Every row gives one point. Before rounding, the points of a table are all equally far from one centre. They may lie mostly on one side of it. Write the centre, to within rounding.
In the rows, 128 means zero.

Points, 9 rows:
[[173  88 156]
 [ 80 111 165]
 [141  95 129]
 [141  78 166]
 [131  91 135]
 [ 96 127 123]
 [156  86 207]
 [ 71 146 152]
 [198 115 205]]
Centre: [141 151 177]

Points, 12 rows:
[[167 163 186 131  71 108 143 171]
 [111 148 172  42  78 159 161 176]
 [ 84 154 202 106 110 208 112 168]
 [109  38 157  96  60 154 135 132]
 [130 118 188 152 140 155 157  80]
 [123  86 169  71  74 154  95 116]
 [107  85 159 127  76 164 200 104]
 [111  85 190  74 107 192 120 115]
 [119 153 101 138 115  62  78 196]
 [128  73 163 141  80  92 154  96]
 [164 105  92 103  88 150 136 100]
 [107 117 124  85  70 178 130  94]]
Centre: [104 111 138 124 130 135 137 171]

Points:
[[169  98 139  62 129 117 160 130 155 107  96 106]
 [142 141 127 114 118 181  65 153 160  58  94  75]
 [135 139 135  90 112 183 101 137 169  53  97  56]
 [153  92 145 126 148 183  79  62 176 156  74  99]
 [127 127 151  85 125 174 112 169 207 111  47  90]
 [177 143 151 117 108 166  92 161 144  40  91 104]
 [176 146 168 112  91 166  80 160 164 141  50  88]
 [186 122 220  91 133 127 112 135 158 135  92  89]
 [144 133 189 126 173 122 123 137 175 124  80  48]
 [174 134 133 139 113 155  58 134 160 156 107  76]
 [101 152 166  83 188 148  93 111 226 105 109  94]
 [187 127 184 143 114 172  87 110 193  48  77 124]
 [155 131 150  87 166 130 124 168 179 106  75  81]
 [158 125 154 113 157 199  93 166 106 138  78 109]
 [124 145 183  96  99 194 168 152 181 101  62  64]
 [165 147 161  96 140 151  73 126 182 163  53  84]
 [134 158 132 111 120 112 143 161 120  99  74  49]
 [125 160 133 131  86 185  93 185 150  90  62  74]]
Centre: [104 149 164 131 114 147 120 105 148 113  98 135]

Points:
[[ 90  70 181  94  83 131 131  34 164 165 151 141 121 152  88 141 133 157
  145  66]
 [116  70 228 134  73 152 168  97 150 185 148 111 135 171 145 153 141 124
  121 100]
 [118 123 163 127  97 114 103  69 174 165 181 160 132 193  93 117 134 150
  202  68]
 [114 106 182 108  90 112 100  75 159 178 166 154 164 172 110 139 133 187
  136  42]
 [103 124 218 117 117 109 100  75 180 169 170 133 138 201 127 164 141 111
  132  79]
 [ 58  64 223 129 105 136 112  72 166 152 177 148 157 124 137 131 158 157
  169  67]
 [ 99 103 193  78  88 140 129  82 160 195 190 152 119 137 143 148 112 156
  172  34]
 [ 55 110 189 120  67 119 138  64 145 164 164 138 146 193 116 138 147 136
  164  72]
 [ 78  96 202 102  34 135 136  78 134 176 163 139 138 164 112 129 167 132
  157  47]
 [117  94 219 138 118 103 131  71 183 177 148 151 100 159 115 158 122 146
  170  77]
 [130  93 190 105 105 115 117 100 196 152 152 141 164 190 143 159 130 193
  171  46]
 [110  90 241 132  73 120  87  80 138 153 150 145 120 181 122 154 170 142
  159  65]
 [ 64 127 219  91 124 143 112  61 147 160 154 155  77 160 115 144 139 146
  168  82]
 [ 85  69 186  74 115 117 137  70 144 130 169 216 112 134 141 133 111 132
  147  75]
 [125 140 145 128 145 125  99 105 178 156 157 162 111 175 113 177 120 184
  116 104]
 [107  93 186 122 113 159 108  65 182 160 213 142 156 166 133 159 139 159
  141  61]
 [101 102 186 112 110 140 157  54 154 173 163 101 118 188 126 142 129 126
  141  45]
 [113  74 225 123 104 107 112  76 183 194 161 124 143 178 127 142 124 148
  126  76]
 [ 84  55 193 113 108 112 119  64 151 170 184 178 139 152 107 150 124 140
  122  86]
 [106  61 173 123 122 145 140 115 174 141 165 166 137 162 126 177  86 157
  125  70]
 [ 76  71 191 142 109 144 142  94 160 194 181 150 105 162 120 149 130 158
  150  61]
 [133  98 211 115  78 149 129  80 180 179 199 106 107 165 162 130 158 160
  172  42]
 [ 69 102 192 121  94 133 121  58 171 147 156 134 107 120 129  91 159 155
  148  20]
 [105 105 198 109  94 126 101  92 160 177 175 160 148 154 115 196 140 194
  130  97]
 [115 134 186 134 103 150 152  68 152 160 181 141 127 207 127 130 147 156
  122  63]]
Centre: [121 102 161  90 105 129 116 126 154 139 150 129 124 136 140 116 160 133
 151 107]

Points:
[[ 95 116 129  74 152 191 145  74 147 113 123 200  93 124 100 133 190  54
  100 169  72 147 149 118]
 [120  88  85  77 151 157 121  89 194 101 163 179 105 120 110 136 183  29
   81 127  64 161 153 154]
 [150 127 118  83 151 140 116  90 163 146 165 151 131 104 169 145 163  50
  116 141  80 239 127 128]
 [ 92 177 130  52 122 159 101 115 134 132 162 154 123 157  90 136 176  93
   99 139  96 177 122 161]
 [ 85  89 139  60  80 148 136  71 183  90 109 167 122  94 144 151 177  67
  110 159  62 184 126 119]
 [115 106  88  57 127 141 148  68 145 109 156 183 107 126 152 138 152  69
   88 181  35 202 124 161]
 [110 123 121  71 133 151 194  90 144 129 150 156  99 115 144 107 178  34
   91 181  71 203 155 114]
 [ 87 171 133  65 121 157 146 102 173  85 153 209 129 143 142 106 177  81
  113 158  46 184 138 134]
 [142 149 137  41 132 197 119  85 153 111 124 171  87 116 143 138 169  33
   87 145  99 206 112 146]
 [113 140 111  75 108 153 129  56 162 121 127 174  99 154 109  99 162  42
  108 138  56 188 161 171]
 [145 121 127  99 100 193 149 110 120 109 138 192  80 122 119 123 169  16
   80 173  83 179 138 136]
 [ 85 163  97  89 125 190 136  88 134  80 152 181 101 161 143 169 158  70
   96 160 116 180 122 176]
 [102 162 138  66 123 142 159  68 145  89 148 191  85 157 132 132 137  57
   96 184  84 185 130 143]
 [112 130 111  95 137 145 127  89 158 121 164 182 158  89 168 139 176  48
   43 178 115 171 120 118]
 [123 138 121  68 155 215 135  76 148 116 155 183  76  99 178 122 167  66
  110 154  71 196 144 157]
 [138 153 155  27 149 144 146  79 152 107 168 168 112 133 141 127 175  86
   96 170  63 162 103 131]
 [ 85 149 131  59 134 173 137  92 127  90 127 144  76 151 148 126 161  46
   91 113  73 204 107 166]
 [ 93 132 119  59 148 150 136  90 155 124 133 166 106 187 166 137 214  61
   98 154  75 211 168 149]
 [126 148 141 131 148 152 129  81 145  81 129 137 127 126 139 119 159  35
   59 161 109 201 133 155]
 [121 149 156 102 111 192 152  86 129 144 140 211 109 122 140 130 176  39
  104 166  90 169 136 134]
 [ 96 114 122  92 135 196  94  69 150 136  99 173 137 117 133 127 197  54
  100 172  91 196 151 136]
 [ 77 161 133  79  92 181 135 109 161  86 152 194 104 134 172 140 126  48
   56 143  75 168 143 123]
 [106 110 141  72  97 174 117  89 152 114 173 209  90 145 124 117 168  36
   95 126  76 207 143 112]
 [135 125 142  63 125 166 127  88 111 125 143 187 103 128 142 170 205  56
   65 143  74 183 105 125]
 [114 132 142  97 149 155 140  52 161 114 139 183  94 155 162 137 170  51
   94 155  53 150 130 127]
 [111 142 142  67 149 168 135  64 166 151 123 176 103 110 163 114 170  96
   69 160  60 164 115 159]
 [ 84 176 144  64 145 160  85 119 179 130 131 194 109 120 155 119 171  94
   62 152  80 175 147 153]
 [128 114 109  99  80 135 118  73 183 107 115 242 103 164 111 119 177  71
   97 116  93 161 154 151]
 [ 93 131 127 104 148 174 120  97 159  89 138 187  90 117 119 116 165  92
   85 172  41 144 182  95]
 [121 142  80  98  85 162 125  92 132 127 158 167  78 163 134 113 174  89
   86 142  77 221 122 152]
 [136 169 144  72 110 131 116  98 140  91 105 192 124 134 158  81 198  56
   98 149  48 195 137 128]]
Centre: [130 104 112  71 127 144 135 126 135 101 124 168 124 126 153 120 146  94
 108 127 115 161 158 136]

Points, 28 rows:
[[ 95 146  51 109 114 118 107 128 141 126 191 203 124 167 135 116  95 124
  134  96 126 150 190 169]
 [ 86 142  69  83 153 130 108 140 116 121 169 249 119 140 123 150 129 114
  138  98 138 144 179 184]
 [ 60 156  66 108 121 136 104 116 158 132 168 218 109 141 125 146 122 118
  143 120 114 151 201 144]
 [ 65 134 104  82 145 144 103 143 172 166 178 228 109 133 120 174 109 135
  139 129 122 110 187 162]
 [117 137  83 103 118 150  93 124 143 147 193 221 111  95 149 132 106 114
  166 112 147 122 124 177]
 [ 99 127  79  93 133 110 101 133 153 148 152 248 120 183 142 138 118 103
  157  87 137 142 172 172]
 [107 124  68 121 136 113  75 121 134 140 186 217 110 158 155 110 130 122
  126  93 128 134 197 166]
 [ 73 134  57 110 153 149  85 126 143 137 136 222 113 127 137 164 130 128
  152 109 124 139 162 183]
 [ 91 142  90 114 131 137  84 103 146 106 158 244 135 150 151 120 105  77
  154 120 124 133 148 175]
 [102 131  81 102 134 143  76 128 175 140 167 200 141 156 144 132 106 128
  150  92 135 144 173 195]
 [ 75 128  57  95 131 123 109 139 170 153 172 235  96 133 123 138 117 124
  148 134 120 134 173 161]
 [133 126  95 112  98 129 119 115 148 132 154 232 117 149 129 141  99 117
  143 111 139 172 190 202]
 [100 144  77  98 140 135  80 127 148 117 152 192 115 158 133 133 111 140
  131 105 132 164 181 189]
 [ 95 141  90 126 130 147  98 112 158 144 192 223 113 153 109 127 124 129
  150 126 110 167 196 171]
 [ 91 109  84 136 127 137  71 155 131 160 136 220 105 149 128 150 132 113
  147 100 143 172 156 191]
 [ 92 109  68 110 129 151  96 125 134 126 153 197 113 138 134 145 108 137
  121  64 131 160 182 142]
 [114 137  67 134 139 125 105 114 139 164 161 204 123 126 130 119 117 134
  133 119 148 150 202 173]
 [ 92 174  80  89  85 131  87 111 106 134 179 179  99 141 113 131 116 150
  161 121 131 151 180 206]
 [ 82 102  88 103 133 173 104 145 129 119 177 243 118 146 174 145 126 110
  137 117 123 159 176 162]
 [108 174  86  98 132 109  79 171 129 145 176 225 124 138 123 132  76 123
  132 103 143 128 158 154]
 [ 98 135  71 109 126 169 130 113 160 146 176 207 117 129 158 137 120  97
  140 116 125 160 141 147]
 [ 77 151 103 106 158 147 106 126 129 121 176 207 147 151 101 135 148 115
  115 141 143 160 199 175]
 [122  89  51 113 140 162 102 153 150 127 198 197 130 148 146 143 110 119
  116 101 106 133 167 184]
 [105 126  91 118 143 143 105 146 138 141 185 225 102 144 132 147 129  92
  114 106 145 167 171 179]
 [ 74 159  64 116 138 160 104 116 134 149 173 206 101 123 145 149 130 134
  100 120 141 129 159 173]
 [ 80 159  70 125 140 170 106 131 125 114 156 201 101 155 148 118 112 119
  166 105 162 129 154 181]
 [ 85 122  43  94 146 165 118 134 140 138 164 227 101 141 116 178 116 115
  140  96 122 117 184 159]
 [ 84 168  80 128 135 147 117 107 158 149 157 220 144 148 150 181 109  99
  141 112 134 110 201 160]]
Centre: [107 123 115 115  89 139 118 148 109 135 150 191 138 151 117 140 141 121
 142 121 106  90 158 158]

Points:
[[142 200 129 118  95 125 209 130 124 101 161 114 138 213 206 141 130 121
   78 228 120 131 121 186]
 [121 172 125 109  58  67 187 165 113 120 132  79 126 175 175 105  57  78
  133 194 130  97 168 185]
 [133 192 113  66 106 147 202 150 100 112 145  66 187 178 136 101 136 116
  115 159 152 124 145 133]
 [ 72 161 137  67  85  99 180 160 186  97  98  92 158 205 148 131 111 101
  137 175 150 120 152 171]
 [120 155 113  67 126 136 178 186 148 149 125 132 149 165 135 108 112 108
   56 204 174 155 121 106]
 [115 141 112  75  58 108 186 149 132  86 115 131 118 181 208 118  75  88
  106 157 204 130 150 130]
 [113 150 179  66  80  79 231 147 178  91 133  93 130 177 132 140 100  96
  103 173 129 133 176 134]
 [ 99 202 117  87 107 114 214 148 104  83 162 107  83 174 127 143  99  99
   92 192 122 150 163 147]
 [136 184 147  40  66  88 176 129 121  84 136  84 119 142 180  99  99 107
  113 221 170 144 160 177]
 [144 169 165  86  61  98 193 166 169  96 196  81 136 186 177  98 125 124
   68 142 148 188 113 125]
 [139 197 145 105 119  92 201 176 182  93 172 109 103 182 146  82 119  72
   90 184 160 131 159 140]
 [ 96 187 137  79  88 161 190 178 133 118 146  96 184 177 151  79 100 108
  116 165 164 141 140 162]
 [116 220 119 118  65 103 135 185 138  92 126  95 149 187 121 117  84 126
  109 164 144 125 176 154]
 [110 140 171  69 114  96 171 137 171  74 113  62 127 189 184 114 109 100
  101 190 159 139 160 106]
 [163 227 168  73 100  78 194 177 171 125 167 129 171 154 190 167  92 116
  111 198 185 118 106 142]
 [149 186 149  87  60  71 212 202 163  94  88  71 162 163 180 137 103 109
  123 155 105 162 133 130]
 [135 220 132  62  87  87 190 178 177 119 142 112 142 170 175  99  58 106
   91 185 155 155 146 144]
 [156 160 126 102 111 111 227 178 103  92 130 106 150 202 157  82 109 135
  140 179 130 175 179 129]
 [127 182 118  55 150  98 196 193 116  77 114 121 127 186 162 130  81 102
  108 165 120 188 159 147]
 [126 162 165 106  86 100 228 135 153 109 128  83 103 148 152  85  85  99
  105 151 163 134 177 146]
 [163 153 201 102 113 112 181 218  99 141 137  93 101 157 148 129  93 132
  107 179 128 140 172 129]
 [124 173 131  87  64 129 188 155 142  75 139  70 130 160 162  85  65 115
   93 191 160 117 153 126]
 [129 179  84  87  84 130 178 136 142  83 152  80 100 188 129  76 128 129
  105 158 141 128 174 141]
 [156 194 145  82  93 105 188 185 165 131 137 135 119 173 129 119  66 103
   56 207 161 128 129 119]
 [130 173 139 125 103  95 191 152 119 120 110  83 150 170 211 133  89 100
   52 169 176 180 132 132]
 [101 193  76  93  95  91 183 175 162  71 133 105 132 158 133  97 110 113
   67 166 159 142 134 145]
 [132 181 157  92 104  95 192 182 161  72 152  96 154 178 149  90 169  83
   88 172 179 140 149 131]
 [134 176 169  72 114 125 172 185 159 130 133  49 108 196 149 101  94  94
  105 173 125 108 142 125]
 [102 181 142  80  59  71 186 168 168  79  97  93 137 151 178  97  85 102
  121 163 178 114 137 134]]
Centre: [150 143 130 110  99  99 144 134 139 119 155 133 140 144 161 141 118 100
 143 169 116 146 111 139]
